Rows are points. The ring and each string are closed loops that go straight from each point to the next, and from the last back to the first. Before rounding, they use only three directions, however many columns there are. Count how often each string passes through the ring. Passing back the other way cancels.
(in the rows, 128 means zero)

Ring (7 x 4):
|  97 | 163 | 145 | 172 |
|  90 | 114 | 129 | 135 |
| 119 |  85 | 117 | 121 |
| 152 |  80 | 116 | 150 |
| 178 | 109 | 124 | 178 |
| 185 | 163 | 136 | 175 |
| 141 | 184 | 146 | 174 |
String (24 x 4):
| 136 | 157 | 142 | 190 |
| 122 | 183 | 152 | 205 |
| 113 | 199 | 154 | 187 |
| 140 | 171 | 137 | 132 |
| 127 | 149 | 137 | 158 |
|  88 | 158 | 149 | 200 |
|  66 | 187 | 160 | 210 |
| 110 | 196 | 151 | 163 |
| 146 | 172 | 137 | 136 |
| 144 | 152 | 135 | 153 |
| 164 | 177 | 138 | 147 |
| 182 | 181 | 136 | 145 |
| 161 | 148 | 133 | 158 |
| 162 | 141 | 136 | 199 |
| 183 | 133 | 134 | 214 |
| 208 | 131 | 125 | 171 |
| 190 | 129 | 124 | 151 |
| 148 | 125 | 130 | 168 |
| 174 | 134 | 125 | 137 |
| 213 | 131 | 125 | 175 |
| 212 | 142 | 132 | 205 |
| 170 | 145 | 138 | 210 |
| 143 | 136 | 133 | 170 |
| 167 | 158 | 132 | 139 |
Times through: 2
String (23 x 4):
| 159 | 120 | 122 | 131 |
| 147 | 105 | 125 | 171 |
| 167 |  82 | 124 | 214 |
| 198 | 104 | 126 | 222 |
| 171 | 130 | 134 | 208 |
| 163 | 143 | 131 | 161 |
| 197 | 175 | 133 | 142 |
| 204 | 206 | 144 | 176 |
| 169 | 186 | 146 | 197 |
| 147 | 150 | 137 | 176 |
| 171 | 164 | 134 | 146 |
| 215 | 203 | 140 | 161 |
| 214 | 184 | 140 | 195 |
| 153 | 133 | 135 | 195 |
| 158 | 134 | 128 | 146 |
| 199 | 121 | 119 | 139 |
| 179 |  63 | 116 | 202 |
| 141 |  83 | 123 | 188 |
| 143 | 118 | 126 | 153 |
| 145 | 110 | 123 | 146 |
| 127 |  77 | 121 | 172 |
| 140 |  50 | 109 | 149 |
| 169 |  71 | 106 | 114 |
Times through: 2

Ring (9 x 11):
| 144 | 115 |  88 | 161 | 110 | 142 |  80 |  88 | 132 |  76 | 165 |
| 155 | 126 | 117 | 160 | 123 | 127 | 104 |  96 | 124 |  88 | 145 |
| 160 | 135 | 148 | 146 | 132 | 128 | 126 | 101 | 102 | 113 | 140 |
| 158 | 148 | 184 | 118 | 143 | 138 | 155 | 108 |  70 | 154 | 143 |
| 143 | 154 | 187 |  99 | 146 | 140 | 168 | 119 |  67 | 172 | 146 |
| 129 | 152 | 167 |  95 | 143 | 140 | 163 | 126 |  81 | 168 | 151 |
| 121 | 142 | 138 | 103 | 133 | 145 | 141 | 120 |  97 | 149 | 161 |
| 126 | 124 | 103 | 128 | 115 | 156 | 101 |  99 | 113 | 113 | 176 |
| 136 | 115 |  87 | 150 | 108 | 153 |  80 |  87 | 126 |  86 | 175 |
String (31 x 11):
| 119 | 148 | 125 | 118 | 143 | 104 | 153 | 144 | 136 | 126 | 126 |
| 120 | 150 | 135 | 112 | 144 | 110 | 157 | 142 | 124 | 136 | 130 |
| 137 | 139 | 142 | 120 | 133 | 137 | 135 | 113 |  99 | 134 | 152 |
| 148 | 146 | 192 |  93 | 136 | 172 | 153 |  98 |  41 | 183 | 173 |
| 156 | 158 | 235 |  74 | 147 | 177 | 182 | 100 |   7 | 218 | 169 |
| 144 | 160 | 196 |  97 | 154 | 127 | 183 | 130 |  70 | 176 | 132 |
| 176 | 153 | 238 |  96 | 146 | 170 | 171 |  88 |   9 | 199 | 161 |
| 177 | 145 | 213 | 115 | 138 | 165 | 151 |  83 |  30 | 171 | 160 |
| 167 | 137 | 178 | 128 | 132 | 155 | 133 |  87 |  61 | 144 | 159 |
| 138 | 139 | 132 | 131 | 134 | 123 | 133 | 118 | 117 | 119 | 140 |
| 141 | 137 | 134 | 133 | 133 | 126 | 130 | 113 | 113 | 119 | 143 |
| 176 | 124 | 157 | 149 | 119 | 163 | 104 |  69 |  69 | 118 | 168 |
| 178 | 123 | 147 | 161 | 120 | 149 | 100 |  72 |  86 | 101 | 158 |
| 158 | 132 | 125 | 163 | 132 | 109 | 117 | 107 | 131 |  87 | 127 |
| 141 | 139 | 120 | 149 | 138 |  99 | 132 | 126 | 143 |  96 | 121 |
| 163 | 133 | 135 | 161 | 132 | 114 | 119 | 103 | 121 |  93 | 130 |
| 183 | 127 | 163 | 158 | 125 | 147 | 111 |  74 |  77 | 110 | 152 |
| 186 | 127 | 182 | 143 | 122 | 173 | 112 |  61 |  45 | 134 | 172 |
| 167 | 133 | 170 | 131 | 127 | 160 | 124 |  82 |  63 | 139 | 164 |
| 189 | 140 | 222 | 120 | 134 | 177 | 143 |  68 |  15 | 172 | 169 |
| 167 | 142 | 196 | 114 | 135 | 165 | 144 |  86 |  42 | 165 | 164 |
| 156 | 144 | 186 | 110 | 137 | 156 | 149 |  98 |  55 | 164 | 159 |
| 162 | 151 | 225 |  86 | 141 | 179 | 167 |  91 |  12 | 203 | 172 |
| 142 | 159 | 210 |  80 | 149 | 155 | 182 | 118 |  41 | 200 | 155 |
| 120 | 158 | 156 | 100 | 152 | 110 | 175 | 148 | 111 | 156 | 127 |
| 123 | 149 | 134 | 116 | 143 | 110 | 154 | 139 | 126 | 132 | 130 |
| 110 | 156 | 135 | 102 | 150 | 101 | 170 | 156 | 131 | 144 | 124 |
| 115 | 150 | 150 |  90 | 141 | 138 | 160 | 133 |  94 | 164 | 153 |
| 126 | 142 | 162 |  86 | 130 | 173 | 143 | 106 |  60 | 176 | 182 |
| 134 | 137 | 155 | 101 | 127 | 168 | 133 | 100 |  69 | 159 | 178 |
| 132 | 140 | 143 | 112 | 132 | 145 | 136 | 112 |  93 | 143 | 159 |
Times through: 0
